Rows are points. To make a cloud, some directions were put in groups of two or more. Within a group, all points are equally far from the middle, so they leave a hole (a ring in 2 directions, a hollow ball in 3). The other directions are filled evenly. Then the cloud was stretched, turned, moved and blurred a little. Count the holes, and give their numbers of directions, smallest first.
In the rows, zero is written as 128.

Cloud:
[[108 146]
 [125  98]
 [106 151]
 [130 103]
 [148  94]
 [157 147]
 [ 65 113]
 [102 120]
 [168  99]
 [115  64]
 [105  90]
 [130  61]
 [196 129]
 [134 161]]
Holes: 0

Cloud (20 x 3):
[[176 103 124]
 [164 188 110]
 [153 189  97]
 [125 138 145]
 [110  91 159]
 [ 82 177 147]
 [ 55 185 135]
 [ 83 178 125]
 [114 135  77]
 [121 104  93]
 [109  94 147]
 [150 132 134]
 [ 56 180 132]
 [105 168 117]
 [103 146 124]
 [137 175 115]
 [125 116 178]
 [136 122  85]
 [122 173 145]
 [155 114 102]]
Holes: 0

Cloud (29 x 4):
[[ 93 156  89 140]
 [138 139  63 122]
 [105 156 158 163]
 [ 80 126 151  74]
 [147 107 125  62]
 [153 161  84 107]
 [154 149 127  53]
 [102 161 142 101]
 [144  96 113 109]
 [178 139 163 122]
 [146 151 126  61]
 [136 153 129  69]
 [ 99 151 122 100]
 [107 129  87 122]
 [206 140 158 104]
 [184  96 131 124]
 [151  97 109 107]
 [138 169  89 135]
 [141 165 142 111]
 [152 107 131 169]
 [178  92 165  94]
 [174  98 103 152]
 [111  97 147  81]
 [165 122 113  49]
 [ 95 148  93 128]
 [109  85 193 103]
 [108 149  86 125]
 [154 101  76 143]
 [194 128 170 106]]
Holes: 1 (2)

Cloud (47 x 6):
[[106 144 147  99 182 146]
 [169 114 155 182 137 142]
 [ 93 160  92 110  97 150]
 [ 93  77 169 147 130 134]
 [ 98 141  94 134  78  61]
 [125 134 163 145 164 116]
 [137 138  68 128  93  67]
 [ 92 146 103  57 102 132]
 [ 80 179  80 128 118  96]
 [109 187 142 118 182 166]
 [141  97 118 177 124 165]
 [171 141 148 139 102  91]
 [102  89  91  95 132 102]
 [110 190 126 161 152 186]
 [ 94 128 152 124  76  95]
 [117 162 176 118 101 156]
 [ 58 127 107 106 156 134]
 [ 61 133 146 174 103 122]
 [ 57 150 141 108 139 103]
 [120  92 144  78 135 183]
 [132 134 152 209 147 158]
 [130 166 134  85 111  82]
 [120 116 111  50 118 109]
 [118  72 148 115 103 155]
 [116 158 126 195 150 105]
 [ 88 172 169  99 123 179]
 [123 143 174 123  88 122]
 [178 141 115 117 137 174]
 [140 207  99 110 128 125]
 [110 190 116 161 123 171]
 [139  90 169 112 112 157]
 [171 152 137 145 101  84]
 [107 189 163 101 132 181]
 [170 157 138 164  92 133]
 [120  88 142 105  90 151]
 [ 67 165 114  68 116 133]
 [100  72 143 133 123 172]
 [141 148 125 135 177 127]
 [ 69 132 187 150 124 145]
 [168 126 131 130 142  98]
 [134 114 155 124 158 111]
 [ 90 136 148 118  81  82]
 [104 181 175 129 157 198]
 [114 212 127 121 160 149]
 [111 153 148  99 185 173]
 [115  97 143 117  75 123]
 [102 112 185 151 149 130]]
Holes: 3 (2, 2, 2)
